Rows are points. Each copy is the shape, with its points in the same order, stretched, turned, moved and blurred by noise. Some copies are also mirrored. Which?

Shape, 5 rows:
[[-5.8  1.8]
 [ 2.5  3.3]
 [ 2.9  1.9]
 [-1.1 -5.9]
 [ 2.6  1.3]]
Copy 1 (5 x 2):
[[-0.4  5.8]
 [ 6.7 -1.6]
 [ 6.4 -2.4]
 [-5.0 -5.4]
 [ 4.9 -2.4]]
Copy 1 is: only turned
Copy 2:
[[-4.3  5.1]
 [ 3.0  3.2]
 [ 2.9  2.4]
 [-3.1 -1.9]
 [ 3.1  1.9]]
Copy 2 is: only turned
Copy 3, 5 rows:
[[ 1.1  8.7]
 [-5.1  2.5]
 [-4.9  1.5]
 [ 4.2 -0.6]
 [-4.1  1.8]]
Copy 3 is: mirrored

Shape:
[[ 5.7  4.8  1.9]
 [-3.5 -2.6 -0.7]
 [-1.2 -3.1 -2.8]
 [ 2.4 -2.6 -5.6]
 [-3.9 -3.9  6.8]
 [ 7.6  0.8 -4.5]
 [ 3.1 -1.9 -4.8]
 [ 4.0  0.0  0.5]
 [-5.0 -0.8  2.5]]
Copy 1 (9 x 3):
[[ 7.8  4.9  3.5]
 [-6.3  1.6 -1.1]
 [-4.2 -0.4 -1.4]
 [-1.4 -4.0 -0.1]
 [-6.0 10.7 -5.1]
 [ 5.4 -2.9  1.6]
 [-0.5 -3.4  0.0]
 [ 3.1  2.5 -0.4]
 [-5.5  6.1 -0.7]]
Copy 1 is: mirrored
Copy 2, 9 rows:
[[ 3.9 -7.2 -2.3]
 [-0.4  0.7  1.9]
 [-0.1  2.3 -0.7]
 [ 0.0  3.5 -5.0]
 [ 5.1 -1.7  7.0]
 [ 2.5 -0.1 -7.6]
 [ 0.6  2.7 -4.8]
 [ 3.8 -2.1 -1.8]
 [-0.1 -2.4  5.0]]
Copy 2 is: mirrored

Shape, 10 rows:
[[ 5.3 -0.2 -5.2 -5.5]
 [-3.1  5.6 -6.3  5.3]
 [ 2.7 -2.2 -0.5 -2.7]
 [-4.9 -4.7 -6.1 -4.4]
 [-0.8  2.2  2.5 -6.1]
 [ 2.1  2.8 -2.4 -2.3]
 [ 7.4 -3.8 -1.2  7.9]
 [-2.7  0.7 -0.3  7.3]
 [-4.8 -0.9  2.5 -0.8]
 [ 2.8  0.5 -1.2  8.0]]
Copy 1 (10 x 4):
[[ 2.1  0.4  3.7 -8.0]
 [-4.3  2.2 -5.8 -2.7]
 [ 3.3 -1.6  1.9 -2.6]
 [ 0.2 -6.9 -3.0 -2.7]
 [-2.1 -2.3  6.6 -0.1]
 [-1.8  1.4  3.2 -3.6]
 [ 9.7  5.4 -5.7 -3.4]
 [ 1.1  1.6 -5.0  2.5]
 [-0.3 -4.2  0.8  4.7]
 [ 3.2  4.5 -4.2 -1.8]]
Copy 1 is: only turned
Copy 2, 10 rows:
[[ 1.0 -2.3 -4.7 -4.2]
 [ 1.0 -0.7 -2.1  9.8]
 [-0.1 -0.8 -0.6 -3.9]
 [-4.3  4.6 -4.7  2.5]
 [-6.2 -3.5  0.5 -1.4]
 [-0.9 -2.5 -1.6  0.9]
 [ 8.8  0.9  2.5 -2.0]
 [ 1.5  1.1  2.8  6.7]
 [-4.7  1.4  3.5  2.4]
 [ 5.3  0.1  2.5  2.8]]
Copy 2 is: mirrored
Copy 3, 10 rows:
[[ 0.5  2.1 -4.0  6.0]
 [ 3.1 -1.0  8.9  4.3]
 [ 0.2 -0.2 -3.8  0.5]
 [-0.2 -8.9 -2.9  5.8]
 [-6.2 -0.1 -0.8  0.5]
 [-1.0  2.3  0.4  2.6]
 [10.1  3.5 -0.5 -2.6]
 [ 4.5 -2.4  5.7 -3.0]
 [-2.7 -5.4  1.5 -2.3]
 [ 6.6  1.9  4.8 -2.3]]
Copy 3 is: only turned
Copy 4 (10 x 4):
[[ 2.4 -2.2 -5.2  0.9]
 [-5.3 -2.3  2.9  5.1]
 [ 1.9  1.2 -2.3 -1.1]
 [-7.0  0.5 -4.6 -2.5]
 [-0.6 -2.2  1.1 -5.5]
 [ 0.6 -2.3 -0.3  0.4]
 [ 5.3  6.5 -1.2  7.8]
 [-3.5  3.2  3.9  3.6]
 [-4.1  2.0  2.2 -3.8]
 [ 1.4  3.9  2.4  6.4]]
Copy 4 is: mirrored

Shape (9 x 6):
[[ 1.0  1.7 -2.0  1.6 -1.0 -2.1]
 [ 4.3 -0.5  6.2  6.4 -5.0 -3.3]
 [ 2.3  2.5 -0.6 -4.5  2.7  0.6]
 [-3.8  4.4  2.7  5.8  3.3 -2.2]
 [ 1.8 -3.2 -3.7  0.9  7.9  1.6]
 [ 3.6 -5.8  7.1 -1.6 -3.5 -2.3]
 [-6.4 -2.2  4.2  3.4 -4.0 -2.6]
 [-2.0 -1.1 -4.8 -4.9  5.6 -4.3]
 [ 0.6 -0.6 -6.0 -2.5  5.8  3.6]]
Copy 1 (9 x 6):
[[ 2.1  2.2 -3.5 -2.2 -1.7 -1.2]
 [-2.2  2.3 -3.0  7.8 -4.7 -3.3]
 [ 2.2  4.0  2.3 -7.7 -2.5 -0.5]
 [ 1.0 -3.9 -4.3 -2.0 -6.4 -7.2]
 [ 3.5 -4.1  6.9 -2.1  0.7 -3.2]
 [-2.5 -1.1  1.2  5.8 -7.3  3.9]
 [-4.8 -7.4 -7.0  2.8 -4.0  1.2]
 [ 6.7 -4.2  0.0 -6.9 -1.3  3.4]
 [ 1.8 -1.4  5.1 -7.2  3.3 -0.6]]
Copy 1 is: only turned
Copy 2:
[[  0.8   1.9  -0.5   2.4   2.6  -0.2]
 [ -0.4   5.1   4.0   6.6   4.3  -5.4]
 [ -0.8  -2.7  -2.8   0.4   5.4  -0.8]
 [ -2.6   1.0  -0.1   7.5  -0.8   1.1]
 [  6.4  -4.2  -4.1   2.2  -1.8  -1.4]
 [  1.2   1.9   2.2  -0.2   3.6 -10.2]
 [ -1.2   3.7   4.8   1.1  -2.5  -5.1]
 [  2.8  -1.6  -7.4  -1.3  -2.3  -0.4]
 [  4.2  -5.3  -2.9  -1.0   0.8   1.0]]
Copy 2 is: only turned
Copy 3:
[[ 1.9  0.8 -0.4  5.4 -0.6 -2.9]
 [ 8.5  0.6 -0.2  8.7 -5.6  0.2]
 [ 1.0  1.1 -6.1  1.3  1.7 -3.2]
 [ 0.0  8.0  2.2  1.9 -5.1 -1.6]
 [-4.3 -1.2  1.8 -2.9 -5.0 -1.9]
 [ 9.1 -3.2  1.1  2.8 -1.4  0.9]
 [ 2.5  2.0  9.7  3.6  0.1  1.0]
 [-2.6  1.0  1.0 -3.8  2.4 -6.9]
 [-5.3 -1.6 -0.8  0.7 -0.1 -1.8]]
Copy 3 is: mirrored
Copy 4 (9 x 6):
[[-3.3 -3.3  1.9 -2.0  0.6 -2.3]
 [-0.9 -6.1  3.9 -0.6 -7.0  5.3]
 [ 0.4  3.4  1.4  1.3  2.9 -2.7]
 [-3.6 -4.5 -6.4  1.6  3.0  3.1]
 [-1.0 -1.3  6.1  3.3  9.1 -1.4]
 [ 4.7 -3.0  6.5  3.6 -7.2  2.1]
 [ 0.7 -8.3 -3.0  0.0 -1.5  1.2]
 [-2.0 -1.3  2.1  3.7  5.0 -8.1]
 [ 0.2  0.8  4.1  0.1  9.5 -4.4]]
Copy 4 is: mirrored
